Each point is reached from the start by the listed moves, each made once or not at all, plus a little noise. Is the number of moves made odd or even? Then give how often each move was made.

Moves:
(1): [ 3.07  0.17 -0.23  0.85]
(2): [-1.16  2.64  0.15 -0.13]
(3): [-0.86  0.45  1.43 -2.94]
Start: [-0.31 -0.08  1.90 -0.71]
Points:
[ 1.92  0.55  3.07 -2.78] => even (1, 0, 1)
[-1.46  2.55  2.09 -0.88] => odd (0, 1, 0)
[-1.18  0.43  3.34 -3.64] => odd (0, 0, 1)
[-2.37  2.99  3.51 -3.79] => even (0, 1, 1)

Moves:
(1): [-0.56  0.55  0.79 -0.24 -0.36 -1.60 -0.16 -1.82  1.94]
(2): [ 0.63  1.67  0.16  1.48 -1.23 -2.90  0.14  1.20  0.67]
(3): [-1.39 -1.66  2.86 -0.92  0.36 -0.39 -0.73  2.21  1.66]
(4): [-2.37 -1.28 -2.45 -0.57  0.20 -1.14  0.52  1.63  0.91]
(5): [-0.28  1.71  0.18 -3.30  1.79 -0.80 -0.18  2.38 -0.84]
(6): [ 2.09 -1.93  0.33  1.09  0.31 -0.01 -0.80 -0.30  3.36]
(7): [-0.06  0.80 -0.69 -1.05 -1.25  1.42 -0.32  1.72  2.10]
(8): [ 1.15 -2.05 -1.93 -0.95 -0.61 -0.10 -0.93  2.03 -0.02]
(9): [-1.26  1.85 -1.74 -0.86  0.51 -0.20 -2.27  1.53  0.03]
Start: [-1.36  0.09  0.74 -0.72 -0.78  0.65 -1.31 -1.35  0.88]
Points:
[ 0.54 -3.23  3.01 -0.32 -2.40 -4.28 -3.88  1.92  8.45] => odd (1, 1, 1, 0, 0, 1, 0, 1, 0)
[-1.12 -1.79 -4.98 -0.62 -1.65 -3.48 -4.77  4.68  5.68] => odd (0, 1, 0, 1, 0, 1, 0, 1, 1)
[-0.14  3.27 -0.36 -2.37  0.50 -3.31 -4.41  3.43  4.05] => even (0, 1, 0, 0, 1, 1, 0, 0, 1)
